Each wall is flat, endless, passes through zero and stands at right angles to its row. A trip goes straight from one point to another. List the walls that it crosses, first one first.
In the rows, zero is written as 128.

Walls:
(1): [102 115]
(2): [142 132]
(3): [ 88 117]
Trips:
[181 228] to [149 140] => none
[104  76] to [117 124] => none
[101 119] to [ 73 150] => none
[ 95 136] to [ 79 149] => none
[131 163] to [173 114] => none
[130  84] to [ 91 125] => none

Walls:
(1): [124 143 138  71 132 137 109  89 115  91 112]
(2): [121 138 157  96 175 158 156 115 108 126 135]
(3): [126  92 108 139 116 138 196 163 133 161 127]
Trips:
[134  72 116 114  92 123  60 144 150 142 123] to [151 114 148 133 122 166 178 178 168  77 135] => 3, 2
[111 131 158 133 127 122 149 154  73 120 145] to [102 104 150 143 171 135 151 146 156 101 162] => none
[102 129 123  55 110  83  78 146 134 118 124] to [167 155 164  91 151 125  94  88 135 174 170] => 2
[ 95 141 129 139  73  60 123  94 117 157 143] to [167 161 168 141  89 117 152 144 160 153 107] => 3
[160 109 147 138 161 113  97 105 139 116 127] to [ 94 163  71 131  80  72 110 137  83 116 164] => 2, 1
[101 129 130  70 161 103  54  66 136 102  97] to [142 149 157 114 138 163 153  79 137 133  72] => none

Walls:
(1): [ 80 133 125 116 116 112 158 172 135  66  66 124 148 138 108  90 161 134
 211 137 141 136 140 133 203 104 156 108 161 133 145  83]
(2): [161  87 119 133 111  66 157 132 105  72 136 122 102 113 118  92  99 168
 123 102 133  85 142 170 105 140 136 190 157 117 114 141]
Trips:
[ 81 144 129 167 112 118 102 146 123 110  89 126 127 124  67 162 113 110
 134 139 103 128 164 154  80 117 117 101 128 122 148 100] to [161 132  75 121 162 113 144 136 164 117 141  71  63 114 146  94 158 119
 147  69 102 115 115 122 180 141 192 126 219 116 145  91] => 2
[138 121 209  63 122 132 131  62 194 170 121 135 128 149 127 142 114  94
  80 134 109 158 158 132 145 181  99 136 102 188 116  79] to [131 118 107 194 113 115 119  75 176 120 180 140 175 156 153 102 126  99
 144  95 120 129 161 101  67 150 102 125 139  92  97  97] => 2
[109  89 146  99 152 123 135  83 139 196 155 168  77  88  90 163 173 120
 124  94 102  81 116 138 147  68 130 167 120  97 155 161] to [155 169 109 164 141 182 110 125 123 147  77 179 142 145  98 134 139 126
 133 124 108  93 184 171 117 156 108  95 117 124 122 118] => 2
[128 109 136 132 116 129 195 185 126 113  88 154 152 138  76 129  86  83
 146 211 142 115 130 105  96 164 129 112 121 129 134 151] to [154  94 105 151 111 140 135 164  85 142 102 188  96 176 140 111 117 138
  58 128 135 155 111 153 129  96 169 165 126 119  73 163] => 1
[152 132 133 165 132 132 112 156 112 173 161 135  91 121 121 172 134  93
 135 109  49 173 200 147 154 139 112 137 139 164 101 107] to [173 137 107 125 149 191 146 144 144 120 131 153 135 131 105 166 147 109
 167 148  95 121 193 156 198 107 131 132 113  99 139 122] => 1

Walls:
(1): [136 122 130  56 154 137  79 165 192 108 142 145 169 130 171 113 207 133
 114  90 223 152 142 111  87 167 183 152 140 112 131 141 102  84 118 149
 152 137 140 131 144 101  62 140 107  99 209 125]
(2): [106 121 118 148 149 183 104  93  96 139 161  81 108 135 117  71 113 132
 125 143  89 164 156 107 107 128  79 139 128 184 124 161 164 151 116 143
 146 171 109  99 100  93 102 107 177  75 119 130]
(3): [150  91 120 115 139 140 109 149 148 154 121 107  59 191  95 109  53 151
 126 122  70 145 156  72 148 139 218 155 158 132  71 152 130  94 136 158
 159 143 101 151 127 112 176 131 131 180 121 133]
(4): [116 142 118  82 121 100 122 152  82 206 120 146  76 167 198  27 118 174
 124 177 116 112 121 125 151  99 123 108 126 103 177 145 165 120 111 129
 168 139  74 153 109 119 116 147 121 150 134 100]
(5): [ 97 108 112 134  76 114 102 104 184 116  80 115 108 125 131 148 117 150
 117 120 160 135 117  94 109 133 186 110 141 162 167 129 193 210  96 163
 131 172 155 103 121  90 107  89  90  86 139 127]
Trips:
[140 100 157 102 108 108 124 142 177 155 116  88 144 114  98  82 175 183
 147 150 155 126 130 176 147 106 104 102 128 133 123 116 157  90 124  97
  82 139 148 122 150 131 152 155 159 140 139 119] to [156 138 148 148  87 140 125  70 143 104 193 126 149 153 124  78 138  89
 147 147 139 124 119 121 155 154 138  81 113  97  89 173 151 196 151 121
 119 130 160 174 169 104 120 123  97  87 106 151] => 5, 4, 2, 1
[ 88 127 138 110 106 160 143 118 109 141 194 114  77 121 112  77  42 108
 135  77 114 105 138 152 129  77 131 114 129 155 117 153 136 110 108 171
 199 112 147 148 148 115  95 142 173 148 133  81] to [122 166 145 106 130 105 150 148  59 153  61 184  83 141 112  52 111  98
 126  50 116 110 163 113 139 176 136 131 119 174 184  82 180 172 151 170
 114 144 146 106  46  83 117 129 108 133 104 161] => 5
[154 129 167 150 148 160 110 112 131 133 122 129 132 109 141 135  66 134
 120  84 110 155 138 128 148  93 193 128 135 154 185 155  49 106 130 123
 114 134 156 161 132 119 145 164  95 154 149 182] to [105 102  88 191 158 171 126  76 134 135 128 158 150 144  92 122  78 144
 174  88 115  92 157 112 122 151 171 141 131 144 161  84 199  98 111 149
 144 139 130 139 176 120  94  83 143 127 105 107] => 5, 1, 2
[116 101 117  62 123 128 136  89  93 139 147 174 110  97 103 115 123 112
 123 135 186 102  94  85  92 131  95 125 118  69 152 114 148  78 165 111
 112 171 140 108 101 178 117  96  93 142 146 117] to [151 129 166 180 106 110 130 105 117 109 173 125  98 126 124 161 100  99
 114 176 133 101 130  85 130 125  92 153 121 125 114 164 136 141  99 140
  81 176 123 187 146 159  93 151 128 134 160 149] => 1, 4, 2
[ 89 141 135 162 121 118 181  99 119 108 127 169 104 121  70  95 159  95
 173 117  83 129 102  67 157 173 135 105 160  78  98 114 153  97 154 105
  67  88 116 166 157  60 136 130 132 172 104 136] to [ 73 146 122 117  94 148  84 111 157 153  86 126 148 151 138 121 128 113
  91 101 137 169 131  95 178  87 110 108 140  93 117 109  52 103  92 145
 102 110 123 125 147 163 111 114 163 109 164  80] => 1, 3, 4
[ 95  91 151 107 136 134 143 172 101 101  99 136 136 141 176 139 136 125
 171  81 148 126 157 173 106 181 112  90  96  72 102  90 153 187  76 135
 136 150  84 106 160 140 126  88 156 108 160 109] to [166 106 129 137  95 144 117 183 140 117 122 125  93 172 112 125 128  86
 146 141 127 160 100 138  53 144 121 154 143  85 124 126 141  63 177 150
 113 146 203  88 167 123 119 120 144  92 154 151] => 4, 3, 5
[111 118 132  91  93 140 127 122 192 101 149  93 176 160 106 181 191 179
 123 110 205 147 134 122 136 139 192 117  83 115 117 113 195 168 180 169
  83 119 134 110 115 135  91 195 153 104 132 169] to [ 99 172 154 168 133 104 144 120 141 175 145  95 116 154  91 125  83 161
 135 141  51 106 139 171 113 167 151 111 119 120 156 132 126  91 122 125
 149 136 111 116 162 180 176 157 112 150  92 149] => 3, 1, 5, 4

Walls:
(1): [ 84 164 149 159 139  96 138 123 174 146 113 212 155 147 194 105 110 148
  92 144 103 183  46 140  98 117 149 127 115 151 139 151  86 128  84 136
 170 106 160  83 105 140 115 158 128  77 183 195]
(2): [170  88 133 145 113 153 123 115  66 136  95  83  87 156 128  82 121 127
 155 120 168 148 107 117 144  95 126 191 141 130 128 105 109 164 102 110
  65  45 140 101  79 119 151 118 159 196 141 166]
(3): [177  91 151 171 138 145 148 174  95 171 170 118 131 130 117 135 105 127
 121  94 127 148 134 159 112 132 164 109 151 100 120 141 150 153 144  78
 151  66 146 106 144 144 101 107 157  87  82 127]
(4): [149 106 117 155 158 115 101 174 122 139 174 138  60 129 104 159 165 153
  99 133 167 178  99 145 126 147 109 164 202 103 127 115  98 188 149 137
 150 171 129  69 144 119 124 143 130 126 126  73]
(5): [143 119 168 106 134 123 161 105  91 167 127 173  79 106  98 121 124 146
 168 114 141 128 135 158 139 151 169 162 112  75 110 143 122 165 175 162
 104 110 113  98 150 156  97  93 172 141 100 152]
Trips:
[157 164 128 133 121  78 128 128 104 103 140 131  61 169 128 108  59 166
 115  70 186 213 125 185  93 136 152 108 119 170 113 147  98 178 117  99
 159 149 102 130 127 160 122 160 141 141  81 108] to [115 117 182  60 116 100 106 176  80  98 119 144 124 104 136 143 116  96
 129 116  82  59 185 145 140  97 112 125 100 157 152 160 130 160 105 106
 121 143  99 109 130  92 126  82 158 121 126 141] => 1, 4, 2, 3
[143 135 104 131 119 127  90 151 200 130 104 133 193 135 145 116 117 134
 129 131 104 191 168 121  86 127 174  81  87  91 177 101 163 154 124  98
 190 113 111 191 134 128 138 160 153 136 135 182] to [132 100 171 150 102 130 140  96 104 151 121 153 146 102 102 149 155 135
 109 152 123 116 147 107 172  79 168  97 166 114 106 148  96 195 163 190
 103 137 143 118 131 130 145 113 192 136 161 173] => 5, 2, 4
[108 106 144 126 114 121 156 114 147 109  63 122 151 129  79  91 139 135
 164 103 124 107 108 164 107  83 104 160 187 148 126  91 196 152 144 149
 170 129 173 154  64  94  59  85  66 161 134 150] to [176 143  59 119 106 113 122 107 137 105 116 121 147  99 152 127 134 178
 138 157  97 163 103 145 135 109 169 120 123 142 111 144 129 159 151 121
 155 106 177 123 152 140 106 132 129 180 117 114] => 1, 5, 3, 4
[141 106 146 122 127 111  87 126 132 126 113  99 120 108  87 194 117 112
 112 129 166 118 148 149 185 154 140 186 103 110 100 153 142 106 112 116
 150 139 166 130 154  79  93 125 138 153 116 102] to [159  95 141 140 153 148 139  60  87  98  99 131 121 147  67 146 115 120
 143 161 114 126 134 125 101  99 128 157 161 150 159 143 136 123 165 169
 119 133 151 115 132 183  91 155 103 156 109 138] => 2, 3
[106 127 166 161 162  77 136  85 119 165  85 138  90 102  75 155 146 188
 128 128 142 145 162 149 129 120 136 142  85 129 148 168 201  98 139 128
 141 153 105 180 131 122 109 137 165 111 171 208] to [111 122 148 156 134 137 117 134 149 156 147 118  96 133 136 160 136  83
 139 116  84 127 140 109  74 145 115 155  94  72 149 114 184  81 135  73
 123  99 121  87 150 153 199  98 142 154 188 112] => 3, 1, 2, 5

Walls:
(1): [173 110 151 153 131 113 178  89 153 131 116  69  91 101 105 118 128 135
  84  94 120 139 108 129 146  96  79 173 141 129  74 197 132 117  79 142
 137 114 112 157 181 150  98 154 121 149  95 123]
(2): [152 136  88  76  91 141  46 151  59 180 153 149 185  77 124 143 201 131
 165 118 123  89 187 198 124 104 116 157  83  99  83 153 152 136 112 110
 123 137  94 104 124 113 164 106 145 144  98 143]
(3): [135 130 130 160 147 135 121 147 115 110  63 120 145 113 151 119 151 104
 150 111 170 177 129 141 157 107 139 141 100 154 137 162 133  88 156 134
  79 131 136 123 132 173 130 141 106 132  77 101]
(4): [102 176 123 114 124 107 138 115 146  94 157 135  72 101 142 138 129 157
 151 209 112 191 114 122 167 117 127 104  99 113 174 127 133 135 193 169
 104 123  87 134 159 117  93 116 128 161 101 177]
(5): [128 118 153 124 130 137 119  91 107 152 212 123 108 148 115 194 128 176
 140 158 101 140 130  77  85  99 153 104 121 157 154 137 140  88 136 134
  81 124 113  86 154  76 122 169 110 134 120 179]
Trips:
[129  77  80 115 115 139 170  79 115 159 138 104  94 147 118  59 140 136
 140 139 130 102 105 173 169 165 134 140 133 130  86 129 143 141 167 152
 143 118 172 128 153 155 118 126 121 119 162  98] to [114 101 147 202 164 112 109  88 119 136 130 157 110 118 112 138 126 166
 142 153 107 132 108 119 136  62 137 143 139 132 186 135  70 117 175  86
 144  95 120  88 123 144 133  86 145  93  81 165] => 4, 3, 5, 1
[ 98  81 134 143 161 159 168 117 101 131 106 121 126 133 159  91 126 147
 137 134 167 145 153 151 173 119  85 116 115 114 152 128 144 120  95 150
 103 113 203 100 182 103 132 125 132 119 119 156] to [ 64  87 117 147 101 126 220 124  95  93 132 123 116 128 118 126 114 120
  80 143 140 123 104 117 124 124  88 105 103 145 159 138 120 106 100 164
 164  90 146 137 151 145  85 104 164 135 177 135] => 3

Walls:
(1): [165 118 163  84 115 159 119 125 109  95 171  72 109 171 162 160 105  79
 167 183 156  75 126  78 104 144 127 105 106 128 124 157 131 182  65 145
 146  77 118 153 142  90 126 132 138 144 137 165]
(2): [160 122 142 163 126 100 128 112 106 100 132 148 166 162 112 180  95  78
 160 112 102 172 150 132 135 159 136 134 127 124 107 161 130 120 134 191
  94  93 121 112 101 165 160 148 117 108  90  86]
(3): [ 90 188 140 157 140 112 122 137 129 176 146 166 128 138 123 113 160 173
 125 128 173 138  99 139 151 164 141 126 155  99 155 133 117 129 145 132
 117 128 121 125 154  82 191 165 129  95  79  80]
(4): [118  90  92  96 169 163  91 123 121 150 174 107 181 137 111 168 120  68
  48 140  66 104 132 149 121 203 119 170 151 141 131  98 149  97 116 159
 118  63 169  84 144 127 139 195 176  93 110 132]
(5): [144 155 114 131 101 115 126 155 138 179 144  82 109 153 176 129 113  70
 125 158 178 128 147  69 144 138 110 187 145 169 134 100 122 125 142 128
 135 202 162 130 109 123  91 108 160 136 113 107]
(6): [138  71 146 109 117 153 137 106 116 167 110 126 111 122 136  98  97  93
  77 116 130 144 115 119 196 105 171 134 145 187  98 151  72 145 130 153
 122 157 137 121 138  91 115 114 123 112  76 157]
Trips:
[111 107 138 121 109 125 108 154  99 157 121 155 125 119 115  39 130 177
 155  84 123 153 119  86 106  79 155  96 132 147 108 162 111 152 173 129
  77 107 118  99 184 189 143 119 144 162 139 110] to [ 84 148 127  84 139  81 219 155 127 145 123 151 203 121 112  56 169 146
 156  78 110 111 117 160 175 148 157 123 188 145 153 151 125 136 148  98
 149 178 135 114 127 171 153 146 100 140 191 149] => 6
[158 140 172 132 120 117 108 113 185 112 111 171 161  73 147 161 132 118
  91 203  89 102 129  85  87 135 130 137  93 121 124 101 105 143 143 142
 152 138  92 116 151 127 132  97  79 164 109 109] to [130 123  93 131  80 152 160 126 102  94 108 101 112 112 126 123 193 160
 121 203 120  92 171 178 102 146  81 153 104 111 100 121 135 124 140  96
  92 162  86 134 164  91 143 150 120 125 115  93] => 2, 3, 1
[145 143 124 104 155 157 180 179 125 137 112 120 112 119 156  90 174 123
 164 192  93 164 106  68 114 141 201 115 109 152 156 125 167 134 149 144
 109  86 135 126 123  76 129 144 134 141  66 171] to [173  94 147 126 153 181 162 167 115 213 220  89 178 167 169 147 172 159
  79 120 120 193 109 136 131 179 145 135 103 105 135 158 106 125 130 120
 117 147 132 112 128 108  52 127  91 123  79 127] => 2
[103 144 100 134  96 191 110 125 102 138 121 145 120 129  96  84 156 120
 113 106 105  92 148 163 106 129 131 141 136  79  78 114  95 127 113 142
 218 132 168 109 128 103 119 132 129 114 134 114] to [ 80  83  87 151 153 157 125  89  90 140 165 167 146 129 148 103 155 150
 114 157 111 194 175 158 121 146 168 112 166 139 110 152  94 121 126 193
  97 137  81 162 149 139 153 146  31 127  95 178] => 2
[176 112 110  97 147 134 101 140 145 143 148 119 152 164 134 159 102  68
 124  95 118 112 164 173 164 106 167 103 137 109 140 160 104 146 139 105
 132  98 170 106 146  63 145 168 149 162 106 124] to [169  89 110 129 121  98 179 128 157  89 129 115 172  65 130 182 103 112
 104 128 158 123 100 127 113 127 114  97 100 127 135 145 157 104 196 150
 160 204  95 103 123 111 126  95 115 116 152 109] => 3, 5, 1, 4, 6
